Rows are points. A path goes straight from each point to the next, and from the last back to the first. The post is the endless flat space through its rows: a point in 2 columns, a line in 3, a plane in 4, and so on, so that a path can go around it. Count how often the path circles the post. Going back the other way cancels.

Post (2 x 3):
[[  7   9 -50]
 [-22  -8  11]]
Path (18 x 3):
[[ -2  33  10]
 [ 37  -6 -16]
 [ 27  28 -38]
 [-17  32 -14]
 [-50   6  -9]
 [-35  -9 -46]
 [-29  33 -41]
 [-10  40  13]
 [ 17   5 -40]
 [ -3 -40 -16]
 [-38 -45  -8]
 [-20  19 -59]
 [ 19  41 -66]
 [ 15   5 -19]
 [ 25 -29 -21]
 [  2 -32 -57]
 [-57  -7  -4]
 [-18  50 -45]]
Times around: 2

Post (10 x 11):
[[ 42 -36  10  -9  47 -46   0  11 -29  45  18]
 [ 19 -23  40  54  22 -47  75  28 -36   6 -14]
 [ 26  -7 -11 -13 -12 -20 -14  11   4 -15   6]
 [  8   4  33 -10 -41  58  23  -9 -47 -25 -46]
 [ 16  46  71 -30 -37  72   2  41 -19 -20 -33]
 [ 13 -35  10  -4  39 -20  12 -11 -50 -19  44]
 [ 27  -8  -7  18  33   2 -39   2 -22 -20  -3]
 [ 35   5 -27 -24  -2  12 -13  68 -30 -24 -40]
 [ 13   7   3   3 -44  39 -11  60 -31   7 -15]
 [-23  -2  41  25  13  63  90 -32 -16 -15  -9]]
Path (14 x 11):
[[ 12 -29  -5  10 -16  82 -15  53 -11   3  36]
 [ -8  -1  25  14 -22  17  54  12  -1 -52 -34]
 [-24 -15  32  -4  -4   8  24  48 -49  24  -2]
 [  9 -15  -1 -12 -14  34  21  50 -46   0 -64]
 [ 36 -27  10 -22  31   8   2 -13 -20 -20 -17]
 [ 26 -37  15  23  36 -13 -37  46 -18  -6  -8]
 [-30  -8  15  13 -33 -34  -2  28 -20  -3  -2]
 [  8  15  58 -23   3   7   7 -11 -85  -6 -29]
 [-18   1  76  -6   2  21  -8  12 -20  -8 -20]
 [  8 -28 -12   2 -35  -3  32  78 -29  10   4]
 [ 46 -10  18 -28 -43  17  10  50 -19 -26  37]
 [ 50   1  29   7  25  25   7  41 -66  27 -23]
 [ 31  20  -1 -64  30  36  -2  16 -14  -5   5]
 [ 33  36  52   7 -20  57  29 -29   1 -61 -16]]
Times around: 0

Post (17 x 18):
[[-52  -3  -3 -41 -44 -60 -11  41  30  -6 -21  21  16  45  10  -2 -16  17]
 [-19  -1  14 -16 -15 -45   7  51   2   2 -33  42 -47  22  22 -12 -29  33]
 [-15 -11   6   3   9 -10   5 -15 -24   7  31   4 -46 -40  28   5  17 -14]
 [ -4  -6 -20 -41  -3 -16 -12  16 -21 -13 -38  18   3  42  23 -12 -32  58]
 [  4   0 -11  23 -16 -15  -7  10  51 -22 -23   9 -11   3  25   5 -56  39]
 [-20 -21  46  17  29  33  39 -26  14  28   2  -8  -4 -63 -30  48  -2  49]
 [-31   2  19  29  44 -21 -21 -30   2  56  17  -7 -62 -32 -69  48 -12   9]
 [-10  10  14  -4  -9 -41  -9  61 -19 -54 -21  14   9  12   1  15 -27  31]
 [-24  16  18  16 -23  -4 -20 -12 -13   6 -54  18 -14 -46  27  -3 -11  14]
 [  2  -1  20  51  40 -40  18   7  21  35   1  -3   4  -4 -65 -13   4  43]
 [-43 -44  53  14  42  11   1   9   8   7 -28 -28   3  -4   5  11 -13 -26]
 [-64 -59 -14   2  37  20  47   2  -9  -3 -40  21   8   2 -44  29  -3 -57]
 [ 18  39  31  -5  -8  17 -12  16   4  11  -1  38  -9 -11   5   4 -15  -6]
 [  5 -10  34   7 -17 -45  23  -1  17 -29 -24  -6 -20  55 -62   2  -7  33]
 [-23  -8  54  29  36 -14  -3 -34  15   4  38  27  -8 -25 -61 -13 -40  45]
 [-52 -48   3 -32  32  27  45  35   4 -19 -28 -41   2 -27 -67 -20 -32 -33]
 [-10  11  17  13 -39   4  13   6 -33  22  -2  -5  -1 -18  45  -1 -70  26]]
Path (13 x 18):
[[-25 -32  -6 -27  87 -48 -17   4  49  18  24 -35 -42  22 -17  24  -2  38]
 [ 25  20   3 -17   0 -11 -33  40  -1 -79  -8 -11  -8 -37   7  31 -48   8]
 [ 23 -12  17  52 -12 -46   4 -14 -16  19  23  28 -56  -7 -21   4  46  15]
 [ -9  13   0  -6  -4  14  -5  10  10   9 -53   7 -33 -16 -27 -16  23  34]
 [-37  23 -20 -24  -8  -1  53  27  32   2  -5  64 -13 -20 -69   0  -1  15]
 [  5  -7  22 -30   1 -46  46  -2   6   0 -32 -32 -62  27 -10  -2 -25  26]
 [-11 -43 -22 -48  12  24  52  -6  23   2   6  43 -10 -17 -18 -12 -29  29]
 [-27 -30  25  13  -9   0 -39  -5   0 -32  56  19 -47 -72 -16  -5 -52  19]
 [-74   9  25  -1 -50  -8  -1 -16  -2  22  -4  13 -37   8 -65  26 -16 -16]
 [-43 -41   4  11 -11  -2  15  14 -12  -5  16 -23  -8 -49  26  14  14 -15]
 [-46 -12   0 -21  -9 -12 -12  21  17  27  28  -1 -32 -20 -20  -5 -95   4]
 [ 21  15 -14 -28  11  15  -5  63  -1  12  29 -14   4  30   7 -13 -39  12]
 [-60   9  27   7  -7 -15  28 -40  13  44 -18  18 -36 -36 -61  45  25  53]]
Times around: 2

Post (17 x 18):
[[ 12  15  19   7 -44   0 -26 -17 -17 -21  27 -26 -37  26  25  71  42   0]
 [ 11  -6 -31 -10   4   3 -31  -8  -4 -26 -17  31 -11  -3 -21  -3   0 -13]
 [-38   5  16   5   8  22  11  -3  27  11  40  -6  13  28  31  -6   3  13]
 [  1  -1  49  21  24  32  10  -8   4 -18  21 -16 -14  25   9  18  29   6]
 [ 29  32 -32  -2  -1  17 -11   7 -26 -38  22   1  -3  -4 -18  10 -25   7]
 [-10  -1  34  -6  14 -11  29  23  31  18  15  -3  12 -47  13 -51  -1  35]
 [-37 -15  30  34  18 -20  20  18  40   3  -4 -13  14 -17  -1 -20 -39  39]
 [ 13  39 -21 -26  16 -18 -33 -29  -6 -24 -22  -5 -12 -23  -2  14 -24   2]
 [ 10   6  12   3  17  -4  23  -2  23   5  37 -19  -3  15   2  55  45 -22]
 [ 11   6   4   8 -13  24  -8 -37 -42  19   8 -35  14  17   0  83  52   0]
 [ -1   7 -12  39  24 -11  -8  -9  -6 -16  13  10  -4 -38  19 -25  -9 -17]
 [ 41  17   1  10 -36   4   9 -42 -17  10 -22 -47   6  26  35  49  30 -24]
 [ -5   9 -41  -5  22   5 -20  -1 -15 -13  -9 -34 -45 -24 -17   4  -4 -23]
 [-19  19  31   3  15  17  31  19  34  46  -6  48  -8 -25   8 -27 -36  15]
 [ 44   7  -3  21  -9   4  -3 -25 -11  42  13 -31 -27  41  38  63  56  31]
 [ -1  -3   9  13   4   0 -19 -24  37  22  12   9  -2 -28 -18 -40 -50  10]
 [-11  46  26   5   5 -16  -2  22   6   0  21 -11  -1  32 -16  15  47  -8]]
Path (31 x 18):
[[ 24 -19  12  16 -14 -23 -40 -39  12  -7  56 -20  23  35  -9  65   3  32]
 [  0 -19  11 -38 -31  14  17   6   9 -11  24  17 -17   4  21 -43 -62  72]
 [-32 -12  33  36   8  21  -6 -41 -21  -1 -56 -48 -31 -16 -22  26 -10 -23]
 [ 42  30 -18  -6 -15  -3 -13 -27  -3 -30  41 -34  -4   2  -3  37  56 -19]
 [-15  41  11  30   7  18  19  23  17  36 -14 -22 -14 -21  -6  25 -25  -3]
 [  7  27 -24  13   5 -40 -61 -33  13  46 -47   1  -7 -22 -25  -1  -1 -70]
 [ 41  -7 -29   5 -28 -58   3 -23 -16  -8 -12 -93   8 -18  47 -21  13 -20]
 [  2 -15 -33 -19  13 -52 -42 -11  49 -33  52  32   1  -2  -7 -17  -8  22]
 [ -2  31  53 -46  19 -19  39  -6  32  26 -42 -31  30 -17 -35  61 -23  12]
 [ 19   7 -29  11  15 -60  16   9   4  14 -23 -11  17 -51   6  19   7 -46]
 [-12 -12   9  21  79 -17 -23  -2 -36  27  72 -13  17 -38 -41  11  43  52]
 [-20   6  61   0   2   8  41  -9 -10  -6 -20 -16  21   1   0 -10  -5  37]
 [ 25  26   0 -13  28  14  -3 -56   9  23  13   5   3  43 -33  60  29   6]
 [ 24  33 -59  35  21 -22 -11 -46   7 -43 -60 -36 -27 -10  72 -16 -56  18]
 [ 41  40  -9  17  26  46  -7 -38  68  -3  31  40 -16 -16  -3 -16 -90 -36]
 [  0   2 -15 -17   8  -9 -25  -4  13 -25 -10 -12 -27 -26   8  -5 -19 -16]
 [ 28  27  57  -8 -15  56  28  17 -22  15  67 -16  -8  35  68  38  40  48]
 [ 19  63   9 -12   2  -2  -2 -13  -5 -19 -24  14  38 -28  22 -20 -55  18]
 [-27  20  35  -4   6   8  -7  14  22   0  18  34  73 -15  -9   6 -33  39]
 [-37  33   9  23   4 -16  -4   9   5  16  51  -6  37  10  13  -6  34 -43]
 [-35   0 -10  41   2   5  26   2  -4  59  33 -33 -35  11  25  17  11 -48]
 [-25 -35   0  25 -11   3   9  -3  -2   9 -14  -7 -38 -26  37 -20 -24  50]
 [-40  73  40 -10  19 -12  41  17   7  19 -36  -1  20   0 -10 -17  13  33]
 [-22   5  15   4 -12  -1 -23 -15 -42 -24   9 -42 -51 -19 -17  41  14  11]
 [-10   4  -3   8 -35  17 -47 -36 -11  -5  44  11 -31   1  43 -12 -15  12]
 [-21  13  17  17  24  16  41  36  -9 -50  84  -2  14   5  -8  28   7  26]
 [ 47  31  31  66   1  23  31   8 -39  -9  15  14 -10   3  -3  48  67  18]
 [-58   5 -29 -14   4 -17   2   0  67  31 -19  -9  34   8  -6  54  35 -58]
 [ 18   7  43  35 -81 -12   0  18 -12 -47  51 -95 -10 -30  77   1  -8  45]
 [ 22  11  36 -11  28   1  33   5  22  38  67   4  47   1  48 -17  10  40]
 [  2  26  12  21  15  -7 -28  18  27  26  -6 -48 -47  14   0 -26 -18 -30]]
Times around: 3
